Each row is a point. The window is the flat piece filled in between its corners: a triangle in 3 columns, a solid with four corners in 4, and so on. A path goes straight from each point to the next, and from the last back to the first. After which points does the path pass through the window?

Window:
array([[-12,  14,  19],
       [ 43, -18, -33],
       [-64, -19,  -4]])
Path:
(1): [ 32,  -7, -48]
(2): [-53,   0, -36]
(3): [-21, -42,  30]
(4): [-24, -21,  41]
(5): [-56, -16, -26]
(6): [ 51,  34, -38]
(7): [ 38, -73, -46]
(8): [ 30, -34,   7]
Through the window after points: 2, 4, 8

Window:
array([[ -4, -16, -32,  39],
       [  6,   6,  86, -30],
       [ 40, -20, -54,  21],
       [  7,  19, -49,  19]])
Path:
(1): [-51, -38,  -3, -15]
(2): [-25,  -3, -74,   4]
(3): [ 22,   4, -41,  51]
(4): [32,  3, 40, 11]
(5): [-29,  -8, -21, -26]
(6): [ -2, -11, -77, -10]
(7): [ 38,  -4, -28,  78]
(8): [ 43,  14, -35,  58]
(9): [-35, -12, -34,  -6]
(10): [ -8,  -7, -59,  -8]
(11): [ 64,  -4, -24,  24]
(12): [ 51,  68, -22,  36]
Through the window after points: 4, 8

Window:
array([[-28,   3, -87,  32,  49,  -1],
       [-32,   5,  18, -41, -10,  17],
       [-20, -42,  -7,  23, -26, -36],
       [  6,  57, -19,   0, -98, -52],
       [ 45, -41, -25,  68,  19,  14],
       [-41,  -6,  20,  17, -56,   9]])
Path:
(1): [-16,  26,  -4,  92,  41,  12]
(2): [ 15, -38, -85, -20,  -4, -21]
(3): [-16, -38, -64, -29, -42, -13]
(4): [-39,  31,  46,  17,   1,  22]
(5): [-45,  23,  49, -47,  -7, -17]
(6): [ -6, -23, -40,  -4, -19,  49]
(7): [ -1,  -4, -74,  -1,  11,  20]
(8): [ -8, -22,  40,  75,  11, -23]
(9): [-27,  32,  -1,   8,  -6, -30]
(10): [  4, -11, -83,  12, -33,  12]
(11): [  9,   3, -44, -14, -13,  11]
(12): [-58,  32, -11,  71,  21, -26]
Through the window after points: 3, 5, 7, 9

Window:
array([[ -16,   -5,  -19,   60,  -17,  -42,   17,  -24],
       [ -17,   83,   85, -124,    7,   -6,  -56,    9],
       [  33,   22,  -30,   -8,  -51,  -18,   29,   -5],
       [ -53,  -32,    2,  -22,   -3,   -1,  -40,   33],
       [ -13,   26,   10,    1,  -34,   28,   31,  -27],
       [ -88,   15,   39,  -59,  -12,  -30,   -2,   51],
       [  29,  -41,   12,   -4,   50,  -18,  102,  -46],
       [ -26,  -47,   17,    7,  -58,  -33,    0,  -21]])
Path:
(1): [-46,  22, -15, -46, -39, -27,  30, -92]
(2): [  9,   2,  58, -18,  -9, -15,   8,  41]
(3): [ -5, -23,  33,  11, -22, -25,   6,   1]
(4): [ -6,  37,  -7, -51, -24,  -3,   0, -54]
(5): [-67,  16,  10, -32,  -1,  -3,   3, -36]
(6): [ 10,   2,   4, -11, -16,  -9,   9,  31]
(7): [-18,   9,  60, -34,   2, -22,  -5,  43]
(8): [-55,   4,  -7, -40, -12, -13,   0, -87]
Through the window after points: none

Window:
array([[ -26,   -5,   36,   10,   24,  -62,  -59,   50,  -39],
       [  -9,   60,   11,  -32,    8,  -63,  -10,   13,  -30],
       [  20,  -12,  -17,  -32, -103,   47,   12,   21,   47],
       [ -20,   21,   29,   43,  -35,  -31,  -13,   -2,  -24],
       [  14,   -4,  -31,    9,   28,  -71,  -42,  -25,  -35],
       [  67,  -15,   45,  -29,  -79,   52,   16,   -3,   25],
       [  18,   15,    0,   18,   -6,  -43,   18,   54,  -46],
       [   4,   -2,   -4,  -42,  -31,   82,   62,   -6,   26],
       [  26,   39,   -3,   -7,    5,   23,   45,   19,   71]])
Path:
(1): [-34, -19,  43,   2, -40, -44,  26, -30,  -7]
(2): [ 18, -26,  20,  -7, -25,  -8,  12,  22,  -2]
(3): [ 33,  76,  20,  11, -36,  46, -27,  13,  20]
(4): [  6,  31, -59,   8, -31,  55, -39,  87,  11]
(5): [  8,   2,  58, -34,  -5, -23,  59, -53,  34]
(6): [ 14, -15,   2, -20, -61, -29,  30,  29,  14]
(7): [ 29,  38,   8,   9, -24,  75, -37,  12, -14]
(8): [ -5,  32,  -7,   4, -41,   2, -23,  23,   0]
(9): [ 17, -47,  58, -31,  24, -35,   5,  18, -20]
(10): [ -3, -27,  -9,  14, -17,  -8, 108,   0,  17]
(11): [ 27,  21,  19, -12, -32,   9, -20,  26, -19]
(12): [ 45,  29,   6, -41, -24,  24, -28,  29,   1]
(13): [   1,  -51,   12,   14, -102,   27,   82,  -17,   43]
(14): [-18, -17,  37,   9,  -7, -12,  41,  17,  44]
(15): [100,  63,  -2, -66, -75,  35, -36,  -6, -41]
(16): [ 69,  40,  -9,   5, -11,   3, -42,  45,   2]
Through the window after points: 6, 8, 10, 12, 14

Window:
array([[-17,   6, -28, -28,  47,  18,  18, -79, -42, -38,  66],
       [ 28,  47,  24,  54,  -5, -16, -10,  -9,  32,  36,  14],
       [-82, -29,  14,  38,  59, -36, -14,  39,  -4,  48,  45],
       [ 38, -68,  -2,   0, -39,  21,  21,  10, -17,   8, -41],
       [  5,  11,  10,  22,  17,  44,  -3,  15, -50, -36, -56],
       [-15, -57,  18,  11, -57,  37,  -1, -28, -39,   6, -79],
       [  2,  -7,  29,  57, -36,  74,  48,  12,  11, 113,  33],
       [ 19,  66,  52,  35,  15, -79,  41,   9,  19,  38, -31],
       [ -9, -16,   0, -58, -62, -14,  14,  -7,  -3, -25, -13],
       [ 50,  25, -73,  27, -43,  19,   2,  12, -65,  49,   4],
       [-52, -64,   0,  71, -27,  19,  14,  33, -41, -24, -33]])
Path:
(1): [-25, -23, -54,  19, -54, -22,  -3,  23,  31,  17, -57]
(2): [ 50,   0,  87,  41,  28,  43,  38, -16, -91,  12,  29]
(3): [ 21,  -5,  36,  47, -32,  13,   7,  -3, -47,  -2,  43]
(4): [-31, -26, -64, -33, -12,  30,   3,  -7,  15,  28, -88]
(5): [-41,  -9, -24,  44,  31, -15,   7,  15,  -4,  48,   2]
(6): [  0,  -1,  55,   2, -14, -11,  -5,  21, -41,  -2,  25]
(7): [ 10, -19,  15,  17, -19,   5,  -2,   8, -43,   3,   4]
(8): [-71, -29, -41,  34,  28,  42,  17,  -4,  44,  45, -10]
(9): [-51, -13, -49,  42,  12, -44,  27, -49,  37,  15, -52]
(10): [  0,  -7,  48,   9,  20,  43, -21,  67, -76,  19,  53]
(11): [-22,  -8,  55,  25, -15,   9, -21,  26, -33,  32,   7]
(12): [-18, -31, -58,  22, -15,  -1,  63, -13,  19,   0, -19]
(13): [-16, -30, -20,  17,   5,  34,  25,   5,   9,   6, -20]
(14): [ -7, -28,  30,  22, -60,  10, -34, -26, -87,  41,  10]
(15): [ 47,  38,  39,  27, -27,   3,  18,   6, -54,   8,   1]
(16): [-37, -76, -39,  22,  -1,  10, -12,  -8,  83,  33, -34]
Through the window after points: 1, 5, 9, 11, 15

Window:
array([[ 26,  19, -31,  35, -33,  15, -39,  28,  67,  30,  17, -31],
       [ 21,  26,  45,  -8, -13,  -5, -28, -56,  51,   4,  24,  36],
       [ 34, -12,  88, -58,  21,  12, -87, -41, -41,  28, -25,  61],
       [ -8, -73,  14,  20,  -8,  -4,  23,  17, -13,  -8,  -2, -26],
       [ -8,  61,  -9, -37, -14,  26,  42, -19, -34, -43,  11,  -5],
       [-23,  27,   5,  -2, -13, -97,  27,  97, -49,  21,  59, -55],
       [-59,  91, -18,  -3, -76, -31, -33, -33,  26,  42,  37, -38],
       [ 16, -11, -28,  21, -47, -41,  45,  47,  32,  84,  20,  -5],
       [-17,  -8, -58, -70,   1,  -8,  28, -21, -52, -37,  62,   8],
       [  7, -83, -35, -49, -57,  19,  57,  29,  22, -60,  -4,  42],
       [ 63, -21,  33, -76, -12, -18,  81,   0,  53, -15, -40, -76],
       [-11,   5,  -1,  11,  16, -21, -62, -22,  20,  16, -32,  44]])
Path:
(1): [-94, -10,  40, -18,  -4,  -3,  -6,  51,  38,  20,  47, -13]
(2): [ 99,  20, -14,  -6, -43, -55,  33,   1, -24,  11, -28, -23]
(3): [ 26,  27,  -3, -19, -70, -55,  -5,  -3, -43, -20,   8, -29]
(4): [ -3,   0,  -3, -17,  15,  -9,  18,  10,  30,  31,  13, -10]
(5): [-42,  10,   3, -71,  -9,   5,   9,  55,  56,  30,  15, -25]
(6): [ 63,  21,  23,  55, -13, -43, -20, -67, -54, -13,  11,   8]
(7): [ 55, -21,  -9,  13, -71, -42,  52,  -4, -35, -53,  52, -14]
(8): [-45,   9,  -8, -65,  44,   3, -14,  39,   9,  40,  -7,  10]
(9): [-17, -59, -13, -34,   3,  17,  20,  34,  12,  -4,  20,  20]
(10): [ 61,  59,   8, -14, -29, -46,  -2, -42, -25,  -1, -14, -20]
(11): [ 66,  23, -37,  -8, -55, -53, -17,  44, -45,  -8,  10,  11]
(12): [-48, -26,  52, -31,  28,   8,  -2, -32,  53,  35,  22, -14]
(13): [-38,  -7,  32, -23,  16,   3,   1,  16,  23, -11,  20,  24]
(14): [ 31,  15,   2, -11, -30, -33,  -4, -11,   6,  12,   8,  -5]
(15): [ 14,  -2, -35,  -2, -48, -35,   3,   3,   0, -30,  10,  35]
(16): [-27,  -1,  25, -80, -12,  47,  34,   5,  34,  25,  18, -35]
Through the window after points: 13

Window:
array([[  24,   15,   36,  -46,   -7,  -20,    0,    4,  -29,   55,   -7,
          48,   13,   -5],
       [  29,    4,  -43,  -25,  -12,    6,  -41,  -50,   54,   42,   47,
         -33,  -35,   32],
       [  17,   56,   -6,  -16,   39,   -9,   24,  -24,  -11,  -38,  -89,
          34,   73,   26],
       [  47,   20,   45,  -63,    9,    9,   15,  -20,   17,  -78,   -7,
         -59,   15,  -52],
       [  34,   48,   10,    6,  -21,  -29,   -1,   45,   65,  -37,  -28,
           2,   47,  -11],
       [ 106,  -34,  -27,   88,    3,  -90,  -26,  -32,   17,   11,   28,
         -17,   24,   54],
       [ -39,  -36,   34,  -48,  -19,   45,  -58,  -52,   -8,  -68,   -9,
          -9,  -24,   29],
       [ -35,  -44,  -76,  -62,   -4,   14,  107,    1,   40, -100,  -20,
          57,  -40,   -4],
       [ -36,    7,   25,  -18,  -45,  -43,   -2,   25,   -2,   -1,  -47,
         -80,  -21,  -34],
       [  42,   23,   11,   27,   23,  -32,  -17,    1,  -21,    3,   14,
         -17,  -12,   74],
       [   4,  -45,   32,  -13,  -26,   20,   62,    8,  -28,   25,  -10,
          24,   42,   50],
       [ -18,  -20,   16,   -5,   41,   11,   14,  -17,  -12,  -17,   24,
         -12,   14,  -22],
       [  -2,   -3,   -5,    3,   33,   21,   38,  -10,   25,  -20,  -74,
          -1,  -66,  -24],
       [  41,   36,  -58,   34,  -61,  -24,   35,  -41,   66,  -38,   45,
          -1,  -36,  -14]])
Path:
(1): [  2,  34,  47,  14,  20, -50,  65, -31,  78, -27,  20,  26,   0,  27]
(2): [-33,  -3,  22, -20,  53, -27,  31, -43,  45, -38,  -7,   2,  49,  16]
(3): [ 78,  38, -35,  -7, -37,  36,   0,  22, -36,   4, -84,   6, -69, -17]
(4): [ 34,  -4, -87, -59, -33,  37,  24,  24, -49, -38,  -4, -20, -19,  10]
(5): [-14, -15,   1,  -2,   5, -23,  34, -47,  88, -21,  10,  28, -22,  10]
(6): [ 10,  12,  26,  -6,   2, -41,  36,  -9,  49,  -8,   0,  -9,  16,  10]
(7): [ 44,   2, -35,   3,  -2,   8,   8,  13, -21,  -2, -21,  14,  -6,  -1]
(8): [ 63, -15, -88, -23,  -6,  14,  32, -15, -71, -13, -56,  21, -54, -39]
(9): [-35,   1,  43, -31,   7,  -8,  19, -12,  63, -62,   9,   0,  26,  36]
(10): [-12,  21,   6, -13, -14,  -8,  51, -37,  73, -18,   6,  -2, -47,  43]
(11): [ 48, -38, -19,   1,   0,   0, -57,  30, -82, -48, -26,   4,  60, -27]
(12): [ 29,  -3, -27,   0,  -5,   7, -17,  -5, -29,  -9,  -2, -22,  -2,  12]
Through the window after points: 2, 4, 8, 10, 12

Window:
array([[   8,  117,  -79,   81,   43,    6,  -67,   61,   23,   79,   83,
         -44,  -11,  -46],
       [ -34,   -4,   -2,    5,   61,  -18,   -6,  -30,    4,  -24,  -39,
          12,   -5,   37],
       [  42,   11,   38,   47,   48,  -30,  -34,  -26,  -90,  -64,   92,
          67,    3,   12],
       [   4,  -63,  -44,   31,   11,   32,  -12,   31,  -15, -109,   -8,
         -47,    7,  -30],
       [   8,   14,  -42,   62,   43,   80,   33,    6,   64,   39,   86,
          21,    1,  -61],
       [ 132,    3,  -61,  -39,  -29,  -15,   41,  -11,  -56,   11,   26,
           7,  -15,   23],
       [ -45,   12,   -8,   24,  -27,   -9,    5,   -6,  -52,  -51,  -24,
          -1,  -16,   15],
       [-108,  -82,   63,  -38,   18,  -10,  -34,   20,   15,   37,  -13,
         -17,   42,   14],
       [  27,   12,   19,   20,  -25,   -9,    6,   -6,   12,  -41,  -18,
         -54,   13,   21],
       [  19,  -35,   26,   27,   38,   28,   45,  -13,  -46,   -5,  -32,
         -12,   14,  -33],
       [  67,    2,    8,   17,    0,   74,   18,   44,  -35,  -52,  -37,
          13,   14,   12],
       [ -28,  -36,   13,  -14,   21,  -54,   -9,  -20,   48,   17,  -40,
          34,  -92,  -33],
       [  -6,   20,   27,  -20,   34,   57,    5,  -26,  -26,  -48,   -7,
         -18,  -23,  -13],
       [  -6,   26,   14,   10,   34,   -1,   53,   45,   -6,  -46,   24,
         -38,  -33,   39]])
Path:
(1): [ 29, -42,  -8,  12,  15,  42,   3, -20,  -7,  10, -11, -33, -32,  11]
(2): [-64, -43,  25,  88, -36,  40, -36,  -6, -22,  31,  32, -36, -25,  14]
(3): [ 27,  38, -15,   6,  27,  -6,   1,  10, -20, -43,   6,  -2,   0,  -7]
(4): [ 26,  72,  21,   3,  49, -16,  11,  26,  12, -34,  -4,  -4,  22, -16]
(5): [  4, -25, -17,  33,   6,  19,   9,   4, -49, -20,  53,  -6, -41,  27]
(6): [  2, -12, -12,  48,  30,  45,   1, -29,  -2,  34,  49, -23, -25, -13]
(7): [-25,  25,  -5,  -9,  25, -15, -11,  78,  24, -19, -10,  10,  45, -33]
(8): [ 81, 120,   0, -10,  53,  17,   6,  56,  17, -57,  18,  76,   4, -47]
(9): [ -4, -43,  -5,  36,  -7,  16,  -3,  -7, -52,  -7,   4, -31,  -4,  26]
(10): [  -2,  -52,   37,   64,   42,   54,   -2,  -43,  -23,   -5,   15,  -21,
 -102,    8]
(11): [  1,  52,  -8, -40,  29, -18,  -2,   7, -22, -57,  -4,  22,  59,  -2]
(12): [-15,  15, -11, -23,  19,  16,   9,  -6,   8, -27,  -1,  -1,   4, -33]
(13): [ 14, -42,   9,  77,  29, -21,  -7,   3,  -9,   2,  29, -14, -49,  20]
(14): [-14, -15,  13,  26,  25,  29, -13, -35,  -2, -29,  -5, -27, -38,  11]
(15): [ 13,  41,   7, -63,  32,  -5,  36,  33, -15, -17,  -9,  45,   3, -54]
(16): [ 10,  38,   8,   7,   5, -35,  22,  50, -25, -55,  23,  37,  28, -39]
Through the window after points: 2, 4, 6, 8, 10, 14

Window:
array([[   9,  -21,    3,   69,   17,   57,   79,   35,  -70,   -3,    9,
         -54,  -12,   32],
       [   7,  -15,  -79,    4,  -82,    1,   -4,   20,  -59,  -34,   41,
          89,   38,  -28],
       [ -11,   -3,   60,  -46,    1,  -28,   -6,   76,   32,   61,   -6,
         -61,    5,  -45],
       [ -10,    2,  -23,   18,  -39,   41,  -27,   20,  -44,  -80,   -5,
         -46,   19,  -27],
       [   2,  -25,    9,  -31,    3,  -51,   13,   28,  -75,    0,  -16,
          74,  -65,   45],
       [   3,   82,   29,  -64,   33,   75,   12,    0,   62,   13,  -24,
         -28,   72,  -25],
       [  51,  -50,   31,   34,  -29,   21,    7,  -27,   22,  -36,  -44,
         -11,   86,    0],
       [ -30,    8,   14,   18,  -58,   37,    6,    4,   39,  -59,   14,
         100,   36,  -22],
       [  22,   87,    0,    1,  -18,  -23,   38,   -7,  -57,   34,   27,
         -61,  -22,  -12],
       [  24,   -9,   28,   48,  -10,   52,  -22,   41,  -15,   21,  -64,
         -47,    5,  -14],
       [  51,   26,   12,  -88,  -12,   -8,    3,   21,   42,   25,   -6,
         -14,  -60,   28],
       [  18,    2,    5,   43,   45,   -7,   64,   26,   41,  -10,  -67,
         -17,    0,    8],
       [ -86,   25,  -21,  -37,   -9,   -4,  -53,   36,   17,   56,   34,
         -51,  -38,   15],
       [  51,    9,   -3,  -18,   28,   62, -103,  -15,   -8,  -49,   35,
           6,   -1,  -56]])
Path:
(1): [ -1, -14,  10,  -4,  -7,  28,  59,  -6,  10, -35,  10,  39,   2, -51]
(2): [ -9, -36,   6, -31,  -4, -17,  26, -34, -31,  -6,  -3, -22, -52, -65]
(3): [ 30,  14,  -6,  59, -29,  36, -16,  62,  15, -29, -16,  33,  70,  54]
(4): [14, 55, 33, -5,  8, 19,  3, 59, -2,  6,  1, -5, 20,  9]
(5): [  6, -20,  -6, -54, -24,  -5, -10,  -1,  19,  10,  -9, -32, -33, -13]
(6): [-12,  -7,   4,  17,  10,  21,  17,   4, -14,  -9, -36, -11, -31, -19]
(7): [ 23,  10,   0,   7,  -2,  -8,  13,  41,  13, -14, -15, -14,  30,  22]
(8): [ 10,  32, -36,  23, -43,   3, -55,  42, -31,   2,   0,   3,  27,  36]
Through the window after points: 4, 6, 8
